Each row of a before or after table is a point. The points were changed in one or more steps. Then noise was added and the rows were shuffled. The steps act on how far a point lies along the listed directions, d1 being the first. Write out the steps. A step turns or swaps two directions, mirrors them in a line or flattens them onto one, adds a multiple of one to another, or multiplies one. Angles are multiples of 10 degrees, from the lower direction toward the higher: turns from -170 to 170, lines from 10 to 170 but not 90. Use the fewest steps. Two steps may share a direction if one is a turn and the other turns, adds or multiplies; they go together, in the order done. Otherwise the lowest direction goes first.

Directions:
(1): [  9 -32 -52]
(2): [ 33  46 -23]
(3): [-51  25 -24]
Before, 9 rows:
[[ 21  10 -18]
 [ 27   0  27]
 [-25  13  10]
 [  6   0  29]
 [  2  -3  38]
 [ -6 -15  18]
 [-12  -2  22]
 [-14  -8   5]
 [  2  28 -27]]
After (9 x 3):
[[ 59  45   8]
 [-22 -19 -29]
 [ 31 -33  22]
 [ 14  48 -19]
 [-32 -34 -33]
 [-28 -35  -2]
 [-36   7 -60]
 [ -4 -27  21]
 [ -7 -39   1]]
Steps: multiply d3 by 2; turn d1 and d3 by 160 degrees; multiply d2 by 2

Directions:
(1): [-4 47 23 48]
(2): [ 34 -42  36  28]
Before, 12 rows:
[[-18  40  -2  -1]
 [ 10 -35  -1   1]
 [ 16  -8  11  27]
 [-26  15 -16 -23]
 [ 23  -9  10  34]
 [ 25  12   3  28]
 [-16  45 -15   3]
 [ 22 -37  14 -10]
 [ 12   7  34  24]
 [ 22 -42  -3 -39]
 [-22   4 -47  -8]
 [ -4 -10  29  41]]
After (12 x 4):
[[ 28 -36  17   9]
 [-21  22 -20   5]
 [-29 -21 -21 -32]
 [ -5  -5 -28 -18]
 [ -5  -6 -35 -23]
 [ 20 -31  21   1]
 [-11  61   4   8]
 [-21  39 -14 -14]
 [ 16 -11 -29 -18]
 [  9  -7  29  26]
 [ 12  -9   3  52]
 [ -8 -12 -12 -41]]
Steps: turn d1 and d2 by 160 degrees

Directions:
(1): [ 18  53 -26   8  35 -41 -26  27]
(2): [ 28 -15 -48 -48 -20  -8  35  28]
(3): [ -6 -39 -32  38   8 -52  17 -34]
(4): [-38  44 -15  -7 -60 -19   1 -23]
(5): [  9  30   4 -31  39   7  38 -56]
(6): [-56 -12  30 -32  24 -36  18  29]
Before (11 x 8):
[[-28 -36 -18  -6 -26 -13   5  42]
 [ 30  15 -41 -20   0  -7  26  -3]
 [ -2 -32 -20  17 -17 -28   5  26]
 [-16  15  23  17  29 -17 -36   3]
 [-15   2  13  24   6  -1 -26 -18]
 [ 11   2 -19  -5   6 -10  22 -16]
 [ 13   0 -17 -16  11   7  23 -24]
 [  7 -28 -11  10 -10   9  -6  15]
 [-27  18  -9  29  -1 -34 -25   2]
 [-10   3   2  30  24 -13 -25   5]
 [-10  27  14  28   1  -5 -27   0]]
After (11 x 8):
[[-12  61   3   3  -1   2 -22 -17]
 [-12  31  25  16  -9  18 -21 -12]
 [ 26  14 -40 -16  13   5  31 -33]
 [ -3  30  11  11  23  14 -23  -5]
 [-12  13  12  20  10   0 -28 -18]
 [ 28 -13 -28  10   9   7   1  -9]
 [  3   5 -26 -23 -25  -9   4  44]
 [ -5   1 -13  -1  -3 -17   0  26]
 [-11 -20 -12  -7  -2 -18   1  30]
 [ 39  23 -30   1  10  -8  13 -14]
 [ -9  28  32   2  20  12 -27 -16]]
Steps: add 0.3 times d1 to d4; turn d1 and d3 by -70 degrees; mirror d5 and d6 in the line at 60 degrees

Directions:
(1): [ -4  28 -26 -18   7 -60   2  14  24]
(2): [-28 -27 -44  48  -2   0  15   6  12]
Before:
[[ -3   1 -16   4   0  -1   5  -3  -6]
 [  0  -4 -13   6   7   7  -9   1   7]
 [-12  -1 -28  25  -7 -29  11  19  21]
 [ -2 -38  -6  46 -21  47  13 -12  -7]
 [-24  19 -35  16   8 -60   9  16  23]
 [ 24  -1   8 -14   3  -9   3  -7   3]
 [  6  19 -14 -26   4 -21  -1  -3  12]
 [-18  -2 -57  32   0 -45  10  10  21]
 [-12 -42 -20  46   2  20  18   5 -10]
 [ 11 -11  -1  15  -1  29 -10   5  -4]
 [ 19  -8  16   4  -1  41 -12  -2 -19]
 [-23  15 -41  -6  -2 -59  10  30  38]]
After (12 x 9):
[[  1  -3 -13   7   8   7 -10   1   8]
 [ 25  -2   7 -14   2  -6   3  -8   2]
 [-12  -8 -20  29  -9 -13  10  16  15]
 [ -3   0 -15   4   0   0   5  -4  -8]
 [ 18   1   8  -2   3  19 -11   2 -12]
 [-14 -35 -27  41   3   4  19   9  -3]
 [-21   3 -20  27   5 -27   9  10  10]
 [-16 -14 -46  40  -3 -19   8   6  11]
 [  8  12  -7 -20   1  -5  -2  -7   4]
 [ -4 -24 -18  37 -17  17  12  -7   3]
 [-20  -3 -26   6  -6 -20  10  22  23]
 [ 10  -5  -6  10   1  14  -9   8   2]]
Steps: multiply d1 by 0.4

Directions:
(1): [  1 -13  -5 -60   1   9  13   0  -8   3   6   1]
(2): [  0  29   7  -8  19  -2  -2 -50  -2   8  -7 -12]
(3): [ -9   7  50  -5  13   8   4  22 -12  -4 -21 -12]
(4): [ -9  -1  -6  -7  21   6 -53   5 -13  -1  -1  22]
Before, 9 rows:
[[ 15  -1  -7 -13  -6  -6  21  -1  10  -2   8 -17]
 [ -5  10  16  36  -2  -9  19  16  -6  -6   0  -4]
 [ -1 -11 -22   1 -25   3  18  -4   2   1  11  -9]
 [  1   2  -5  60 -14 -12  29  -2  27  -7   4  -3]
 [-15   2  10 -10   4   2   3   4  -1   4  -5  -2]
 [  4  19  -8 -14  31   5 -29 -44  -4  16   8   2]
 [ -5  -2 -29   9   7 -12 -53 -19   3   3   0  22]
 [  1   4  16  17   7  -8   4  18  -8  -5  -3   0]
 [  2  -7  23  -4   1   9  19  19  -6  -8  10 -11]]
After:
[[ -5   4  30 -10  19   0  -5  22 -18  -5  -8   1]
 [-12  -7 -31   5  23   3 -55  -4   2  -4  11  38]
 [ -5   5  46  18  15  10   0  22 -11 -10  -3 -13]
 [ 14   0 -21 -19   0   0  21 -29   9  14  20  -7]
 [-15   6  24   2   4   1  10  10   0   3 -11  -8]
 [  9 -22 -59 -47 -22 -12  11 -33  13   9  21  10]
 [ -1  -4 -42  28 -18  -2 -15 -16   4   1  14   4]
 [-16   8  24  -3  25   3 -24  23 -26  -5  -5  12]
 [ 12   7 -13  28   1 -12 -12  -2  11  -4   6  -7]]
Steps: turn d1 and d4 by -120 degrees; multiply d2 by 0.4; multiply d3 by 2

Directions:
(1): [-39 -30 -29 -21 -45  -5 -43  57  -1  -7  22  13  -3 -17]
(2): [  5 -45  10  60  -3   7 -19  -2 -54  19  26 -29   0  31]
Before (13 x 14):
[[-20  -9 -16 -10 -18  -3 -23  29   4   0   8   8   0 -12]
 [ -7 -14  -7  -4 -11   1 -10  11  -3   1   5   4  -3   3]
 [  0  -2  -2  -1  -4  -3  -4  -1  -3   4   2   1   1   3]
 [ -2   3  -4  -6   1   6   1   0   5  -2  -3  -5   2  -1]
 [ -3  -3   1  -1  -3   4 -11  10   4   0   3  -1   1  -1]
 [  2  15  -1 -11   6  -1   8  -5  12  -1  -5   9   5  -6]
 [  1   0   2   5   4   1   6  -5   0   0  -3   0  -3   6]
 [  3  21   3 -20   7  -2   8  -5  22  -4 -13   1   0  -8]
 [ -1  -2   2   2   5  -4   3  -5  -6   1  -1  -3  -4   5]
 [  5   0   3   6   4   0   4 -13   1   2  -3  -5  -1   6]
 [  5  -1   5   8   9   1   7  -9  -3   4  -2  -3   0   2]
 [  3   4   0  -1   2  -1   0  -1   1   2  -1   1   1  -2]
 [  6  11  -1  -7   4  -1  11  -7   8   0  -1   4   0  -2]]
After:
[[  1  37  -5 -38  11  -4  19  -7  37 -10 -18  22   4 -19]
 [  4  -1   5  10   6   2   8  -8  -3   1  -3  -3  -2   7]
 [  2  56  -2 -60  13  -7  24  -8  60 -17 -33  20   0 -28]
 [ 10  -1   6  15   8   1   5 -18  -4   6  -2  -8   0  12]
 [  1  -6   4   9   7  -2   2  -7 -12   3   2  -7  -4   9]
 [  9  -4   9  19  13   2   9 -16 -11   7  -1  -9   0   8]
 [ -6  -6  -1   1  -7   4 -15  15   3   0   6  -2   1  -2]
 [ -3  10  -6 -13   2   5   3  -1  14  -6  -7  -2   2  -5]
 [  0  -6  -3   3  -6  -3  -7  -1  -8   6   4  -2   0   5]
 [-12 -24 -10   2 -17   1 -18  19 -10   3  11   2  -4   4]
 [  7  26  -2 -24   7  -3  20 -10  24  -5 -10  11  -1 -11]
 [  3   8  -1  -4   3   0   3  -2   3   1  -3   2   1  -4]
 [-31 -13 -25 -23 -30  -5 -33  45  10  -4  11  14  -1 -20]]
Steps: multiply d1 by 1.6; multiply d2 by 3

Directions:
(1): [ 34   0  -6  38   7  31  -9  -8  -4 -34 -11 -17  26 -36  13 -20 -25  24
  34 -50]
(2): [-27  -6  -2  24   5  43 -28  -8  56  45 -28  24   6  -4  17  38  12  -3
   4 -14]
(3): [-12 -15  31 -52  23 -16  21 -20  37 -15 -42 -14   2   1  20  -1 -26  41
  21  18]
(4): [  1  23 -32 -29  30  35   3 -30   5 -13 -15  -2  17  60 -41 -17  -1 -17
  -7 -26]
(5): [ 11  16 -36  -7 -55  -6  -9 -35 -17   5 -15 -17 -25   9  -9  50 -25   3
  42  10]
Before (10 x 20):
[[-13  -4   8   6 -24 -18 -11  26 -22  14  23   8  -7 -29  12  20  19 -10
  -12  20]
 [ 11  -9 -11  39 -22 -11  -8  17 -21  16  35   8  -7 -30  -8   5  12  -9
    4  -1]
 [ 10  -5 -16  23 -41 -23 -10  14 -24   5  22 -21 -10 -10  11  23   0 -16
   14  19]
 [ 29  27 -28 -19   2  -7   8 -13 -44 -42  29 -20  11  26 -17 -33  -2 -12
    2  -8]
 [ -1  -2  -1  13 -32 -35  -4  20 -37  -5  25  -4 -20 -25   0  12  -8 -18
   -5  19]
 [-24 -26  37   0  49   2   6  12  46  17 -31  24  26 -12  22 -18   9  21
  -12  -7]
 [-14   1  -9   7  14  37  -4   5  26  32  -8  17  11  15  11   9   7  -7
    0 -33]
 [ 24  27 -21  17  20  14   6   7 -18 -11  27  -8  21  16 -33 -40  22 -27
  -26 -27]
 [-29 -11  12 -25   6  -8   3   8  10  19 -16  14 -23 -17  29  23  10  -5
   -9  46]
 [  3   5  -9 -15  -7  30  -4 -13  15   3 -35 -13  12   9  19  27 -23  13
   20  -4]]
After, 10 rows:
[[-25  -6   4 -18  -8   3   5   3  28  41 -15  12 -11   9  24  34  -1   6
    9   4]
 [ -6  -8  12  31  -4  21 -14  41   4  27  12  14  12 -20  32  10  17 -14
  -25   2]
 [ -2  10  -9 -34  37   5  13 -11  -8 -38  -9 -12  16  28 -29 -34 -20  -9
  -11 -17]
 [-10  17 -15 -50  20  11   6 -16  -8 -18  -7  -5  15  37 -29  -8   4  -9
  -10  -4]
 [ -1  -2  -4 -28  47  12  12  -3  16 -26  -7 -20  30  40 -11 -35   0  -9
   -9 -11]
 [-10  13 -28  -3  -6   2  -4  14 -38  11  23  16 -23  10 -11   6  26 -45
  -30  27]
 [ -3   7 -38  45 -59  -8 -26  -2 -24  50   6  20 -21  -3  -9  55  13 -26
   11   7]
 [ 25  -4  19 -15  13 -15  13  -8  -4 -49  -1 -27  18 -31  36 -30 -23  38
   29  -4]
 [ 13   3  16 -44   7 -18  25 -35  33 -22 -46 -39   5 -12  15   3 -35  49
   43   8]
 [ -3   0 -11 -47  44  15  17 -34  28 -14 -25  -6  20  37 -32 -18 -13  16
   13 -14]]
Steps: turn d1 and d2 by 40 degrees; multiply d3 by 1.6; turn d3 and d4 by -150 degrees; multiply d5 by -1

Directions:
(1): [-17  33  41  30  34  50 -21  40  30  -4  28  13 -34  -5  -5  33  13 -17
  35  26 -22  -5  19  42]
(2): [-12  -7   1 -19  -6 -10   3  45  -8 -14 -49 -52  -7 -60   0 -30  19   7
  49  40  13 -20  26 -24]
Before (9 x 24):
[[  1   3   6   4   1   7  -2   3   5   2   3   1  -6   0   4   3   4  -2
    5   3  -4   1   0   6]
 [  6   0   0  -1  -1  -2   5  -9  -1   1   4  12   2  11  -3   1  -8   0
  -18 -10  -2   2  -7   0]
 [ -3   4   6   9   7   8  -2  -4   6   4  11   9  -3  11   0   8  -3  -2
  -10  -2  -4   3  -2  13]
 [  3  -1   0   1  -3   0   0  -7  -1   1   3   6   5   9   1   6  -5   3
   -6 -10  -2   5  -4   7]
 [  2 -11  -7  -6  -7 -11   6  -1  -5   4  -7  -7   6  -5  -5  -9  -4   4
    1  -4   6  -1  -3 -11]
 [  3  -7  -8  -6  -5 -13   5  -3  -4  -1  -9  -5   6  -4  -2  -7  -3   2
   -4  -3   4   2  -5  -8]
 [ -2   4   5   2  -1   5  -2   4   4   1   0   3   0   0   3   2   2   0
    3   1  -2  -2   3   2]
 [  3   9   4  10   5   8  -4 -12   2   5  19  19  -4  20  -4  12  -3  -6
  -11 -14  -8   2  -5  13]
 [ -3   8   6  12   4   7  -1   1   5   2  13   7  -2   6   1   9   0  -7
    1  -3  -4   5   1   7]]
After:
[[  3  -1   1   2  -3   1   1  -3   1   3   0  -1  -1   2   5   0   1   0
    0  -1  -2   2  -2   2]
 [ -2  -7   2  -4  -2  -3   3  14   0   0 -10 -14  -2 -16  -5  -8   1   2
   17   8   5  -6   5  -7]
 [  3   3   1  13   5   6   0 -26   6  10  26  27   4  34   1  15 -12  -3
  -33 -21  -6  12 -13  17]
 [  0   1   1  -1  -3   1   0   2   2   1  -4   2   3  -1   3  -1   1   1
    1  -1   0  -2   2  -1]
 [  9   6   3   9   4   5   3 -23   5   6  24  33   1  34  -3  15 -14  -3
  -34 -23  -9  10 -15  14]
 [ -1  -1   0  -2   0  -5   2   9   1  -3  -9  -9  -1 -12  -4  -5   1  -1
    8   6   1  -1   2  -3]
 [ 13  11  -1  20   5   9  -4 -46   4  15  48  52   5  61  -4  29 -17  -9
  -48 -43 -14  17 -24  24]
 [  2   4   0  13   1   1   2 -16   2   6  21  18   5  23   2  12  -6  -6
  -16 -17  -4  11  -8   7]
 [  6   3   2   7   0   5  -1 -18   3   5  18  21   6  26   1  16 -10   1
  -19 -21  -6  10 -11  16]]
Steps: multiply d1 by 0; multiply d2 by 3

Directions:
(1): [ 14  38   9 -24 -41 -14  -6  -2 -10 -20  20  18  19  12   7   9   3  14
 -16  31 -14 -34  19   2  11   7   7  32  35 -20 -16  -4  -7  25 -13   7
  -5  12  11 -14  -1  21 -11  -9   1 -41  29 -52]
(2): [  4 -13 -17 -20 -32 -20 -27   8  -7   8   2   2  -9 -37  29  23   1  -5
 -25  -1 -18   1  -6 -18 -22  17 -11   0   3 -22  17   7 -15 -24  25 -21
  28 -55 -13  22   1  35  20 -21 -32 -25  -5  23]
(3): [-13  23  -6  25 -28  -3  35  -2  -9  18  10 -15 -38 -41  -6  -3 -19  -6
 -53 -23   2   7 -18  10   3  -9   9  15 -18 -16  28 -11   6  35 -29 -10
 -34  -3  -8 -10  24  30  -5  28   9  13  -5  -6]
(4): [ 18  -1   5 -11 -31 -12  13 -48   0  -5   3  24  14  21  13  13  34  -4
 -22   9  31  16 -17  10 -10 -28   3 -40 -25  29  17 -60  11 -12  -5   4
 -13 -18  -3   7  -5  -5   4 -12  17 -10  35  10]
Before:
[[  6 -19 -13 -24 -27 -22 -22 -10  -7   4   1   9  -5 -15  30  32  12 -17
  -19   7 -10  10  -7 -16 -23   5 -14  -9  -1  -7  13 -12  -5 -34  24 -20
   25 -57 -13  24   2  23  20 -23 -26 -27  17  26]
 [  5  -7  -7  -3 -19  -9  -6   7 -12  16  -4 -13  -8 -14  12   2   6  -4
  -18  -8  -8  -1 -11  -3  -9  10   5   0  -7 -22   8   3  -1  -8   7   1
    5 -22 -15  10  21  21   9 -12 -11  -6  -2  -7]
 [ -8   9   4 -14 -15  -3 -13  24 -11  -2  10   0 -15 -29   6   6 -12  11
   -2   8 -29 -23  19 -12  11  29  -4  37  41 -39 -13  30 -20  14   3  -8
   14   1   2   2   9  29  -8 -11 -22 -28  -7 -20]
 [  1 -35 -21 -11  10  -7 -26   4  -8  21 -16  -1 -10 -36  17  16 -13  -9
   -5  -6  -7  24 -14 -20 -25  15 -13 -17 -10 -13  16  18 -18 -47  44 -19
   39 -60  -8  29  -4  14  13 -19 -31  -9 -32  46]
 [  2   4  -1  10  -1  17  17  -8  -3   3  -4  -9  -9   0  -9  -4  -7  -8
  -18  -9  13   5  -5  13  -9  -9  11  -2 -11  11  15 -10  12  10 -15   0
  -12   5  -4  -9  13  13  -1  20  12  18   5   2]
 [-13  14   2   7 -30 -17   6  18  -3  14  12 -14 -14 -40   9   2 -17   3
  -40  -6 -16  -3  -8   4  -3  10  -7  28   5 -36  19  11  -6  12  -1 -14
   -5 -25 -13   1  17  31   7   6 -14 -12  -9  -6]
 [-18 -13  -7  12  -3 -13   7  -8   4  26 -18 -15 -26 -34  -4  -2  -1 -14
  -11 -25   4  27 -18  -8 -22  -2   9  -8 -27   2  25 -14   3 -17  19 -20
   -4 -28 -17  10   2  11  14   3   3  24 -15  42]
 [  1 -21   1  -1  27   1 -12  -7  11  -6 -14   1  20  19   2  -4  14   2
   23   6   9   7   2  -2   5  -6  -7 -31  -5  20 -14  -5   4 -15   9   9
   12   3   4  13  -9 -30   3  -9   8   2   9   6]
 [ 10 -13  -8 -20 -10  -8  -9 -11   8   0  -4   8   5 -16  20  15  16   4
  -16   2   5   5  -6  -5  -9  -6  -3 -13 -20  10  13 -16  -2 -16  15  -5
   11 -39  -6  20  -2   3   3 -13  -2 -10   5  22]
 [ -8  -8  -6   2  11  -2  -7  10   1  19 -11 -20  -7 -22   0  13 -17  -1
   -7 -10 -12   4  -3  -9 -24  -5   8   5 -10  -8  15  14  -5  -2  22 -16
   11 -25 -13  11  -1  15  13   1 -13   7 -18  21]
 [ 16  19   6 -16 -24 -18 -11 -13  -7 -20  10  12  19  19  17   7   4  10
   -4  24 -15 -13  20  -5   4  -6  -7   1  18  -3 -12 -12 -10  -4  -4   7
   -2  -1   2   2   0  12  -1 -16   2 -31  26 -11]
 [ 12  26   3   0 -60 -10  23 -24 -18  -3  19   9 -18 -18   3  10   6   0
  -55   5   8  -4  -9   3   5 -13  16   7 -16 -16  21 -38  10  19 -23 -15
  -19 -15  -4   0   7  30 -13  -2   4 -25  20 -21]
 [ -2 -23  -9 -14   4  -3 -25  14  -1   8  -7  -5  -2 -15  13   6   3  -5
    8  -5 -10  -1  -7  -7 -28  17  -9   1   5  -7  10  20  -7 -32  30  -8
   33 -34  -8  16  -7  -8  21 -13 -16   0 -11  28]]
After, 13 rows:
[[ 17  15   5 -21 -20 -18 -19 -10  -6 -22   8  13  24  22  19   9   5  11
    5  27 -18 -15  23  -8   3  -2  -9   1  22  -3 -16  -7 -13 -10   2   7
    6  -3   2   5  -3  10   1 -21  -3 -34  25  -9]
 [  3  -7  -7  -1 -14  -7  -7  13 -12  16  -5 -16  -9 -16  10   0   1  -3
  -14 -10 -11  -3  -9  -4  -7  13   5   5  -4 -25   5  11  -2  -6   8   1
    6 -18 -14   9  21  21   8 -10 -13  -4  -7  -8]
 [ -7 -30 -22  -2  18  -2 -21  18  -9  25 -16 -12 -20 -46   9   9 -27  -8
   -4 -13 -15  20 -11 -20 -19  21 -11  -2  -6 -23  13  33 -19 -35  38 -20
   35 -50  -7  23   2  18   9  -9 -32  -2 -43  40]
 [-15  15   3   9 -20 -13   5  24  -2  13  11 -17 -13 -36   4  -2 -21   4
  -31  -6 -18  -6  -4   4   1  13  -7  33   9 -37  13  19  -6  15  -1 -12
   -4 -16 -11  -2  16  26   4   9 -14  -9 -13 -10]
 [  7 -13 -11 -19  -9  -8 -12  -3   7   2  -4   4   0 -25  21  15  10   4
  -17   0  -1   3  -5  -7  -9   0  -4  -6 -16   2  13  -6  -5 -14  17  -8
   14 -41  -7  20   0   8   4 -12  -7 -10  -2  22]
 [  0 -19 -16 -21 -19 -19 -27   6  -7   6   0   1 -10 -24  27  29   1 -16
  -13   4 -20   5  -2 -20 -21  15 -16   4   8 -17   9   7 -10 -30  27 -23
   31 -55 -13  23   4  27  20 -20 -33 -25   6  24]
 [ -9   8   8 -13  -1   3 -13  27  -8  -6   8  -1  -8 -17   0   0 -12  14
   13  10 -28 -26  25 -11  17  29  -4  38  46 -34 -23  35 -19  15   2  -3
   14  15   6  -2   6  17 -12  -9 -18 -23  -8 -25]
 [-12  -4  -6   7  15   1  -3  15   1  20 -10 -24 -11 -24  -5  10 -23   0
   -7 -13 -14   3  -2  -8 -20  -4  10  11  -9 -11  14  20  -4   5  18 -16
    7 -18 -12   7   1  15  10   7 -12  11 -22  18]
 [-22  -9  -9  18  -5 -12  11  -2   2  30 -16 -21 -35 -45  -7  -4  -9 -15
  -18 -30   0  27 -19  -7 -21   0  10   0 -27  -5  29  -9   2  -9  15 -23
   -8 -27 -18   7   7  17  13   9   2  27 -20  40]
 [  3   4  -2   9  -6  15  17 -11  -4   4  -3  -8 -10  -2  -7  -2  -5  -9
  -22  -9  14   6  -7  13 -11 -10  11  -3 -13  11  18 -13  12   9 -15  -1
  -12   1  -6  -8  14  16   1  19  12  17   7   3]
 [ -7 -20  -9  -8  10   1 -22  22  -1  10  -7 -10  -8 -19   8   2  -5  -4
   10  -8 -14  -3  -5  -7 -25  20  -8   9   8 -11   8  29  -7 -25  26  -8
   30 -26  -7  12  -4  -7  19  -6 -16   6 -18  24]
 [  1 -20  -1  -1  21  -1 -11  -9  10  -4 -13   1  17  15   5  -2  15   1
   17   4   9   8  -1  -2   3  -7  -7 -32  -7  19 -10  -8   4 -15   8   7
   11  -2   2  14  -7 -26   4  -9   8   0  10   8]
 [ 12  21   1  -6 -58 -11  13 -18 -18  -4  17   9 -15 -20   7  13   6   0
  -49   7   2  -7  -6  -1   2  -6  13   8 -10 -20  19 -30   6  12 -15 -17
   -9 -21  -5   4   5  32  -9  -8  -3 -29  17 -18]]
Steps: add -0.3 times d1 to d3; turn d2 and d4 by -20 degrees
